Each point is reached from the start by the listed moves, each made once or not at all, plus a little noise. Say if it took an odd or an even number of moves. Then give how often each move was made.
(in the rows, 128 means zero)

Moves:
(1): [103 180 148 137 114]
(2): [108  87 146 132 105]
Start: [ 96 142 116 137 127]
Points:
[ 73 101 136 143 104] -> odd (0, 1)
[ 67 201 139 152 117] -> odd (1, 0)

Moves:
(1): [141 121 141 125 120 105 134 113 146]
(2): [129 120  95 142 171 175 148  92 145]
(3): [114 105 139 105  98 136 124 152 121]
(4): [176 143 107 117  92 105 117 138 121]
(5): [139 105 123 162 144 108 115 123 151]
(6): [104 108  99 146 147 113 100 130 142]
Start: [106 111 121 147 136 154 137 139 110]
Points:
[114  77  48 143 130 169 114 136 127] -> even (0, 1, 1, 1, 0, 1)
[104  63  99 198 165  92 100 122 165] -> odd (1, 0, 0, 0, 1, 1)
[139  52  94 162  95  86  86 158 151] -> odd (1, 0, 1, 1, 1, 1)
[155  76  81 188 123  75  87 133 158] -> even (1, 0, 0, 1, 1, 1)
[128  73  97 193 188 158 150  86 170] -> odd (1, 1, 0, 0, 1, 0)

Moves:
(1): [131 128 136 128 138 135 120 115 101 108 132 116]
(2): [136  91 142 129 130  87 108 166 151  97 110 138]
(3): [135  91 118 146 124 121 138 150 114  87 101 122]
(4): [123 143 114  83 150 148 135 127 139 100 142 131]
(5): [106 129 123 129 123 149 116 115 143 105 145 148]
(6): [137 127 133 155 112 119 123  98 139 149 116 136]
(7): [108 147 115 144 112 132 124 135 135 117 116 112]
(8): [ 93 132 122 123 103 116 154 135 127 110 115 121]
(9): [129 121 126 144 148 120 122 113 126 137 127 128]
(10): [131 117 109 146 120 135 113  97 147 143 150 114]
(11): [132 141 121 143 126 122 133 130 130 102 152 143]
(12): [124 116 138 129 131 146 143 125 148 138 136 105]
Start: [142 121 120 124 124 144 134 135 154 110 117 140]
Points:
[105  58 100 201 101 162 140  59 176  60 117 105] -> even (1, 0, 1, 0, 1, 1, 0, 1, 1, 1, 0, 1)
[134 140  88 173 111 157 114  99 155  67 154 113] -> even (1, 0, 0, 0, 0, 0, 1, 0, 0, 1, 1, 0)
[ 85 122  75 151  76 130 117 115 241   7 142 159] -> even (0, 1, 0, 1, 1, 1, 1, 1, 0, 1, 1, 0)
[108  81  99 194  91  94 107  91 221  58 137 174] -> odd (0, 1, 0, 0, 1, 1, 0, 1, 1, 1, 1, 0)
[114 135  73 122 133 143 152  99 182  62 163 139] -> odd (0, 0, 0, 1, 0, 0, 0, 1, 1, 1, 1, 0)

Moves:
(1): [148 121 156 140 115 135 124 124 131 109 122 123 120  90 140 117 134 130
 138 121 144 139 121]
(2): [153 119 109 139 106 110 137 127 117 129 127 128 150 117 121 132 129 129
 144 129 130 124 131]
(3): [138 141 132  96 129 138 134 126 132 132 139 156 132 110 124 132 115 136
 142 115 123 112 123]
(4): [141  97 137 106 129 136 132 134 110 107 122 130 105 131 120 126 165 132
  96 128 120 125 125]
(5): [122 141 115 121 148 135 143 124 124 138 151 108 150 127 122 141 113 150
 105 110 130 126 117]
(6): [146 123 125 137 149 135 129 137 140 125 155 152 109 154 126 114 122 127
 120 110 122 147 114]
(7): [132 147 126 107 121 102 118 115 125 133 135 116  99 145 110 143 131 128
  98 136 128 130 135]
(8): [136 145 137 130 144 112 140 135 128 119 124 137 120 122 116 138 134 126
 129 116 128 134 133]
(9): [122 127 107 153 126 121 120 117 131 153 111 158 129 137 164 156 135 135
 139 114 104 141 167]
(10): [111 131 109 135 103 143 152 122 117 125 134 143 105 136 128 101 120 161
 110 139 115 143  99]
(11): [133 114 139 121 140 123 125 133 122 127 138 127 140 115 122 132 121 126
 119 127 121 138 128]
(12): [129 140 130 135 120 147 137 125 157 156 154 135 137 134 115 133 118 138
 115 126 123 135 121]
(13): [143 109 104 141 128 109 130 122 153 111 118 144 125 119 144 132 104 139
 106 120 125 124 129]
(14): [100 113 121 125 157 132 117 121 118 136 138 120 117 104 119 129 132 149
 124 126 127 126 137]
(15): [139 103 130 133 174 115 107 138 121 135 107 119 124 140 104 159 157 133
 130 147 126 142 103]
(16): [107 160 102 126 110 129 122 142 116 118 143 139 116 125 122 140 130 112
 126 128 134 117 117]
(17): [151 131 118 145 124 136 132 140 117 139 122 141 140 124 116  98 120 121
 105 129 133 150 114]
(18): [151 119 128 115 127 175 137 107 132 116 128 167 109 123 131 138 120 120
 131 137 147 130 134]
(19): [124 128 131 128 108 162 125 128 127 134 105 116 132 111 105 136 114 115
 137 119 122 133 100]
(20): [134 149 146 136 112 149 120 136 138 136 118 142 136 128 114 140 113 141
 129 124 149 145 136]
Start: [110 132 134 100 125 128 120 135 129 134 124 103 141 121 113 111 134 112
 133 100 135 140 148]
Points:
[220 111  98  97 151 202 160 112 155 147 131 232  54 108  59 154 115 182
  12  48 106 229  64] -> odd (1, 0, 1, 1, 1, 1, 1, 1, 1, 1, 0, 1, 1, 0, 1, 0, 1, 1, 1, 0)
[191 133  99  43 124 183 155 103 157 141 171 178 114 111  66 127 100 154
   7  77 145 149 123] -> even (0, 0, 1, 1, 1, 0, 1, 0, 0, 0, 0, 1, 1, 0, 0, 0, 1, 1, 0, 0)
[133 160 114  81 128 163 109 163 105 164 127 116 199  70  19 199 105 133
 141  80 149 152  80] -> even (0, 1, 1, 0, 1, 0, 0, 0, 0, 0, 1, 0, 0, 0, 1, 1, 0, 0, 1, 1)

Moves:
(1): [134 117 134 112 124 135 122 101 167 120 138 125 126 146 141 117 115 124
 123 128 122 147 113  91 144 148]
(2): [122 125 143 126 131 132 120 119 121 123 111 127 123 134 120 144 131 134
 126 114 123 131 134 124 125 120]
(3): [127 121 126 138 124 131 132 120 134 134 122 123 134 130 134 125 133 131
 126 114 131 150 125 120 117 147]
(4): [124 130 122 127 137 133 111 139 122 128 126 133 129 131 127 140 126 132
 132 142 124 126 126 138 111 127]
(5): [124 141 136 140 134 152 124 156 148 145 116 121  97 118 105 131 111 137
 138 120 140 106 122 135 141 145]
(6): [124 117 132 115 117 135 131 130 102 114 147 140 132 138 125 139 168 129
 146 120 131 113 110 131 132 137]
(7): [125 125 122 129 139 138 128 126 111 131 119 122 137 119 132 132 137 115
 140 126 132 128 107 127 129 120]
(8): [143 119 136 117 129 117 128 139 134 139 123 135 132 116 128 126 115 119
 129 126 114 123 114 133 130 141]
(9): [147 131 121 130 108 145 136 134 126 135 130 125 117 125 137 110 119 107
 125 108 137 121 117 133 125 145]
(10): [124 120 121 125 125 112 117 126 128 132 128 121 130 129 122 122 127 128
 133 128 138 118 132 125 125 130]
(11): [131 136 145 117 140 106 147 117 120 117 142 140 109 147 121 135 137 157
 136 124 141 145 136 126 110 120]
(12): [122 133 119 132 120 142 130 143 139 104 130 127 132 132 118 140 119 126
 151 136 141 117 138 136 135 109]
(13): [131 131 128 121 101 157 138 127 137 137 115 115 140 136 118 116 121 139
 107 118 128 133 112 128 139 155]
(14): [119 130 136 116 136 124 133 156 105 130 139 123 127 142 120 132 128 124
 140 119 131 124 138 119 129 108]
(15): [142 127 103 127 128 109 133 141 115 128 125 122 131 116 142 149 140 131
 130 135 130 137 140 121 130 121]
(16): [134 137 147 132 120 129 116 128 134 129 144 109 133 107 128 127 120 130
 141 131 134 131 128 125 141 132]
(17): [116 131 106 144 132 128 148 141 132 119 134 116 119 114 134 125 103 107
 143 167 126 110 122 127 111 125]
(18): [157 148 113 125 131 119 112 102 119 134 135 102 150 119 161 130 123 117
 138 122 100 141 139 116 143 128]
(19): [146 114 115 147 140 124 130 148 140 137 129 125 145 104 109 139 132 128
 107 157 134 120 131 121 112 122]
(20): [122 133 114 130 125 131 133 134 118 115 122 103 128 122 118 132 132 125
 116 109 121 125 116 132 124 133]
(21): [135 137 146 141 117 111 120 135 128 142 106 110 122 133 126 144 137 126
 142 125 132 129 119 120 133 113]
(22): [126 114 134 125 134 127 128 124 131 133 140  99 149 121 147 120 108 131
 129 132 127 112 121 121 134 129]
(23): [118 141 119 140 112 137 131 117 140 128 138 160 143 128 144 125 109 126
 115 115 131 126  96 118 115 147]
(24): [128 122 128 137 119 125 129 130 138 138 134 132 126 130 123 128 120 140
 133 134 133 143 123 122 122 121]
Start: [146 134 136 113  95 116 123 142 120 115 143 146 119 107 128 121  99 133
 142 147 149 115 152 152 128 133]
Points:
[182 128 178 123  81 154  92 218 178 182 123  89 126  81  75 147  52 138
 165 166 163 116  77 104 149 158] -> odd (1, 0, 0, 1, 1, 0, 1, 1, 0, 0, 0, 0, 1, 1, 0, 1, 0, 0, 1, 0, 1, 0, 0, 1)
[201 139 120 142 109 114 151 178 137 142 150  62 104  46 124 134  23 127
 154 152 136  84 119 133  98 154] -> odd (0, 1, 0, 0, 1, 0, 0, 1, 1, 0, 1, 0, 0, 0, 0, 0, 1, 1, 1, 1, 0, 1, 0, 1)
[213 134 140 154  61 126  93 162 131 184 156  73 174  28 160 128  74  94
 189 105 168  67  51 114 139 205] -> odd (0, 0, 1, 0, 1, 1, 1, 1, 1, 1, 0, 0, 0, 0, 0, 1, 0, 1, 1, 0, 1, 1, 1, 0)
[120 131  99 125  40 157 124 129 132 108 130 104 150 125 140 129  97 106
 158 130 157 111  23 103  99 207] -> odd (1, 0, 1, 1, 0, 1, 1, 0, 0, 1, 0, 0, 1, 0, 0, 0, 1, 0, 0, 1, 1, 0, 1, 0)
[126  92 113 108  75 130 135 130 157  76 185 101 145 122 155 111  74 117
 198 176 170  84 119 110 130 162] -> odd (1, 0, 1, 0, 0, 1, 0, 0, 0, 1, 0, 1, 0, 0, 0, 0, 1, 0, 0, 0, 0, 1, 0, 0)
[169  86 138 100  93  99 143 144 141  78 188 132 140 122 125 180 119 181
 171 174 179 128 146  92 121 110] -> odd (1, 1, 0, 0, 0, 1, 0, 0, 0, 0, 1, 1, 0, 0, 1, 0, 0, 0, 1, 0, 0, 1, 0, 1)
[158 141 173 115  45 127  81 154 159 127 168  53 157 103 139 153  46 131
 220  69 148 103  72  74 166 171] -> even (1, 1, 1, 0, 1, 1, 0, 1, 0, 1, 0, 1, 0, 1, 0, 1, 0, 1, 0, 1, 1, 1, 1, 1)
[166 130 144 108  53 171 132 198 170 162 155  83  96  80 106  81   7  95
 186 145 178  90  70 110 158 195] -> odd (1, 0, 0, 0, 1, 0, 1, 1, 1, 1, 0, 0, 1, 1, 0, 1, 1, 0, 0, 0, 0, 0, 0, 1)
[169 165 156 135  37 141  92 190  95 127 145  45 105 100 101 160 101 124
 232  63 177  99 129 126 156 137] -> odd (0, 1, 1, 0, 1, 1, 0, 0, 1, 1, 0, 1, 0, 1, 0, 1, 0, 1, 0, 1, 1, 0, 0, 1)
[167 145 201 112  30 120 123  99 144 107 180 163  95 143 142 139 104 153
 177  92 180 146  77  88 120 163] -> odd (1, 1, 0, 0, 0, 1, 0, 0, 1, 0, 1, 0, 0, 0, 0, 1, 0, 0, 0, 0, 1, 0, 1, 1)
[232 150 148 127  43 134 133 194 117 135 134  21 144  57 117 180  97 151
 181  88 165 101 106 125 150 182] -> even (0, 1, 1, 0, 1, 1, 0, 1, 1, 0, 1, 1, 1, 0, 1, 1, 0, 1, 1, 1, 1, 1, 0, 0)
[167 157 116 149  36 131 104 101 173 100 157  29 159  83 193 117  10  82
 184 111 146 108  89  76 133 175] -> odd (1, 1, 1, 0, 0, 0, 0, 0, 1, 1, 0, 1, 0, 0, 0, 1, 1, 1, 0, 1, 1, 1, 1, 0)

Moves:
(1): [136 122 138 116 124 135 130 132 127 135 138 136 113 139 127 125 125 137
 125 129 129 135 130 127]
(2): [127 121 123 122 134 120 119 131 145 123 124 139 121 127 135 138 121 140
 122 127 117 127 119 121]
(3): [127 133 124 135 115 128 120 141 107 106 130 112 145 130 127 133 120 126
 130 132 111 131 135 149]
(4): [119 100 115 135 126 126 130 124 130 133 127 144 133  95 106 133 143 125
 121 125 136 126 112 135]
(5): [130 135 137 130 128 126 137 136 136 125 142 121 144 131 131 116 123 132
 126 126 120 126 122 128]
(6): [119 130 114 120 145 122 129 135 116 124 135 132 135 127 129 117 121 124
 125 140 114 121 117 142]
(7): [144 143 130 127 126 128 121 110 108 106 132 114 124 153 134 138 144 139
 131 126 129 134 116 119]
(8): [140 113 119 119 121 132 136 140 146 140 110 137 120 122 133 109 128 135
 129 135 124 129 145 143]
(9): [129 143 127 117 114 128 133 123 124 117 139 133 118 148 138 120 121 131
 145 125 147 121 142 131]
(10): [131 136 122 111 121 133 130 121 117 136 122 140 145 110 113 120 113 137
 130 122 143 121 127 118]
(11): [147 138 132 122 115 146 144 117 138 136 124 125 115 138 150 129 111 125
 122 131 109 114 116 143]
(12): [124 133 117 144 126 142 115 132 117 115 115 152 128 118 128 116 131 128
 127 130 156 127 135 122]
(13): [123 127 130 119 112 135 136 139 130 120 129 132 120 122 125 115 139 116
 126 121 132 133 127 135]
(14): [117 139 146 118 121 138 123 110 124 122 119 148 120 127 128 140 139 134
 137 116 130 129 126 135]
(15): [151 112 147 114 127 137 129 132 150 124 120 125 112 128 136 128 130 129
 135 115 138 130 138 133]
(16): [132 105 120 117 124 138 124 135 144 147 128 111 127 118 134 111 129 139
 118 135 134 124 131 141]
(17): [120 119 131 122 131 114 134 136 132 124 124 119 136 109 120 131 124 141
 124 148 123 128 133 131]
(18): [125 140 143 123 114 107 127 126 120 133 124 129 112 119 135 122 135 131
 140 119 138 121 138 120]
(19): [129 130 131 132 132 127 137 120 121 135 133 123 133 128 146 132 131 117
 119 129 131 129 148 119]
(20): [140 121 139 121  92 150 115 121 145 114 121 137 125 116 104 125 139 106
 134 127 130 136 139 159]
(21): [120 126 131 123 130 125 135 115 125 124 130 125 129 128 125 123 120 132
 124 126 115 143 119 128]
(22): [122 116 136 118 120 124 131 120 131 133 115 131 123 135 120 129 133 128
 117 126 132 119 127 144]
(23): [131 128 128 132 124 132 130 127 135 121 127 122 118 120 126 118 131 139
 121 120 121 113 138 130]
(24): [117 134 117 124 137 115 125 138 130 131 132 138 124 120 122 130 129 131
 113 127 132 131 127 135]
Start: [131 126 123 134 124 127 113 129 116 132 147 126 118 156 135 145 133 130
 117 146 147 133 132 131]
Points:
[113  81 135  77 106 124 146 106 102 124 135 161 102 134 120 132 172 151
  88 157 138 154 123 182] -> odd (1, 0, 0, 1, 0, 1, 1, 1, 0, 0, 0, 0, 1, 1, 0, 0, 1, 0, 1, 0, 1, 1, 0, 0)
[171  86 131  86  57 139 108 135 136  89 103 163  60 101 136 124 157 151
  79 159 138 112 169 224] -> odd (1, 1, 1, 1, 0, 1, 1, 1, 0, 0, 1, 1, 0, 0, 1, 0, 1, 1, 1, 1, 0, 1, 1, 1)
[151 152 122  42  63 117 155 132 110 125 137 148  59 152 141  84 121 181
 101 154 153  94 147 183] -> odd (1, 0, 0, 0, 0, 1, 1, 1, 1, 1, 1, 0, 1, 0, 0, 0, 1, 1, 0, 0, 0, 1, 1, 1)
[163  49 132  72  59 163 151 159 210 140 128 134  96  77 115  88 142 134
  79 154 131 149 131 235] -> odd (0, 0, 0, 1, 1, 0, 0, 1, 0, 0, 1, 0, 1, 0, 1, 1, 1, 0, 0, 1, 1, 0, 0, 1)
[159 156 198  38  42 148 142  96 150 114 148 162  76 130 122 117 104 161
 136 123 164 135 154 180] -> even (1, 0, 0, 0, 1, 0, 0, 0, 1, 1, 1, 0, 0, 1, 1, 0, 1, 1, 0, 1, 1, 0, 0, 1)
[159  95 132  66  48 188  92  95 133  68 130 171  56 145 126 122 140 169
  87 125 154 115 125 249] -> odd (1, 1, 1, 1, 0, 1, 1, 0, 1, 0, 1, 1, 0, 1, 1, 1, 0, 0, 0, 1, 1, 1, 1, 1)
[190 106 196  50  17 156 164 137 178 132 131 135  54 153 165  90 135 123
 125 143 164 119 202 210] -> even (1, 0, 0, 0, 1, 0, 0, 1, 1, 0, 1, 0, 1, 0, 1, 0, 1, 1, 1, 1, 0, 1, 0, 0)
[155 104 147  26  35 157  97 121 144  91  85 183  68 117 126  84 161 168
 137 138 211 114 170 205] -> odd (0, 1, 0, 0, 0, 1, 1, 1, 1, 1, 0, 1, 1, 1, 1, 1, 1, 1, 0, 1, 0, 1, 0, 0)
[127  88 137  56  61 150 135 121 136 130 135 195 125 105  75 101 134 152
 124 160 167 120 143 214] -> odd (1, 0, 0, 1, 1, 1, 0, 1, 1, 1, 0, 0, 0, 1, 0, 0, 1, 0, 0, 1, 0, 1, 0, 0)
[186  56 144  75  39 178 135 116 169 156 100 159  70  52 126  79 130 158
  92 147 186 123 189 188] -> even (1, 0, 0, 1, 0, 0, 0, 1, 0, 1, 1, 1, 0, 0, 1, 1, 1, 1, 1, 1, 1, 0, 1, 0)

Moves:
(1): [133 117 131 109 113 127 133 138 133 129 119 126 130 126 125 141 129 145
 122 122 130 132 129 133 122 142]
(2): [137 128 128 129 131 158 126 120 119 114 124 103 135 130 127 134 125 123
 144 121 113 127 110 134 141 135]
(3): [136 128 125 131 124 138 119 131 125 126 135 138 123 137 130 127 125 125
 130 119 114 117 126 124 131 134]
(4): [126 145 119 118 121 132 110 125 129 132 113 131 114 123 129 122 103 122
 115 130 127 139 149 117 131 109]
(5): [127 166 116 109  95 135 144 139 129 118 122 122 128 137 123 129 120 138
 123 113 120 118 118 131 117 124]
(6): [108 110 119 136 116 114 123 124 137 107 107 117 120 144 126 133 125 144
 144 130 106 134 133 108 122 109]
(7): [118 137 143 132 119 117 139 125 122 121 111 136 140 118 136 127 135 129
 122 128 125 124 112 123 127 127]
(8): [140 152 141 116 132 122 112 129 125 104 150 111 117 126 122 134 132 141
 125 124 144 134 123 124 117 111]
(9): [131 125 126 140 109 103 139 128 128 121 122 136 124 116 115 137 124 144
 137 119 149 123 123 139 111 129]
(10): [120 105 113 131 127 121 149 117 119 130 123 129 138 111 146 126 127 127
 121 132 125 128 124 112 145 141]
(11): [102 118 124 138 136 143 119 117 136 120 116 147 100 123 168 128 101 116
 124 141 137 142 106 134 119 161]
(12): [129 131 125 130 128 128 132 132 131 104 118 134 112 120 140 134 142 130
 132 115 133 146 142 136 131 129]
(13): [134 129 131 121 114 128 140 128 125 125 137 125 139 115 153 133 149 129
 132 125 121 105 122 145 113 123]
(14): [109 125 119 113 121 122 122 139 139 125 145 137 149 120 122 122 115 109
 117 117 138 139 131 172 114 161]
(15): [131 134 131 123 149 133 117 128 133 131 143 131 129 130 129 122 126 132
 131 129 137 125 133 142 129 126]
(16): [141 130 128 121 140 144 139 112 116 139 130 114 151 139 124 128 125 119
  81 125 129 131 133 125 135 114]
(17): [126 123 123 128 143 126 133 116 143 116 108 140 110 115  98 133 124 119
 111 134 135 130 126 115 139 124]
(18): [150 131 153 126 125 115 143 118 131 154 115 116 115 132 132 133 118 140
 121 131 120 127 137 129 136 131]
(19): [137 140 120 129 148 143 135 134 134 162 148 120 120 100 145 147 123 116
 125 108 147 126 115 121 123 119]
(20): [146 129 116 137 129 116 134  99 126 145 140 130 119 117 123 126 128 143
 110 142 134 137 112 138 133 124]
(21): [126 126 142 125 137 132 123 132 140 128 117 123 126 127 127 125 131 122
 136 123 140 123 122 128 144 145]
(22): [135 133 117 137 138 118 122 122 118 128 108 122 124 131 128 113 123 128
 141 126 119 112 115 127 133 145]
(23): [130 123 120 121 128 126 124 130 132 109 133 135 123 141 121 142 117 135
 131 154 129 122 114 131 138 120]
(24): [ 97 123 132 119 122 127 109 127 117 148 137 115 122 126 111 139 117 139
 123 130 150 138 118 133 123 124]
Start: [125 131 143 126 138 123 137 133 127 131 133 113 115 125 128 133 137 150
 132 120 136 127 114 115 123 133]
Points:
[124 181 142  94 142 170 124 123  99  89 103  78 118 153 116 144 114 162
 119  93 137 102  50 141 164 146] -> odd (0, 1, 1, 0, 1, 0, 1, 0, 0, 0, 0, 1, 0, 0, 1, 1, 0, 0, 0, 0, 1, 1, 1, 1)
[111 118 127  95 125  59 137  67 146 102  99  89  61  91  72 175  73 192
  45 132 202 186 111 130 151 114] -> even (0, 0, 0, 1, 0, 1, 0, 1, 1, 1, 0, 1, 0, 1, 0, 1, 1, 1, 0, 1, 1, 0, 1, 1)
[ 39 122 102  79 106 152 142 136 140 109 125  95 111  96 171 187  62 169
 123 108 156 147  23 153 107 185] -> even (1, 1, 0, 0, 1, 1, 1, 0, 0, 1, 1, 0, 0, 1, 1, 0, 0, 0, 1, 0, 0, 0, 1, 1)
[139 194 159  39  95 110 128 101 140 134 116  95  89 118  59 167  63 183
   7 117 178 144  74 146 137 130] -> even (1, 0, 1, 1, 1, 0, 1, 1, 0, 0, 0, 0, 0, 1, 0, 1, 1, 1, 0, 1, 1, 0, 1, 1)
[126 182 106 104 107  96 125 165 156  55 129 100  72 116 119 168 105 173
 166  58 166 113  70 146  97 151] -> odd (0, 0, 1, 0, 1, 1, 0, 1, 1, 0, 0, 1, 0, 1, 0, 0, 0, 0, 1, 0, 1, 1, 1, 0)
[149 119 100 138 161 110 178 109 104 150 129 102 126  96 140 158 108 151
 100 115 165 102  73 102 140 132] -> even (0, 0, 0, 0, 0, 0, 0, 0, 1, 1, 0, 0, 0, 0, 0, 1, 0, 0, 1, 0, 0, 1, 1, 0)
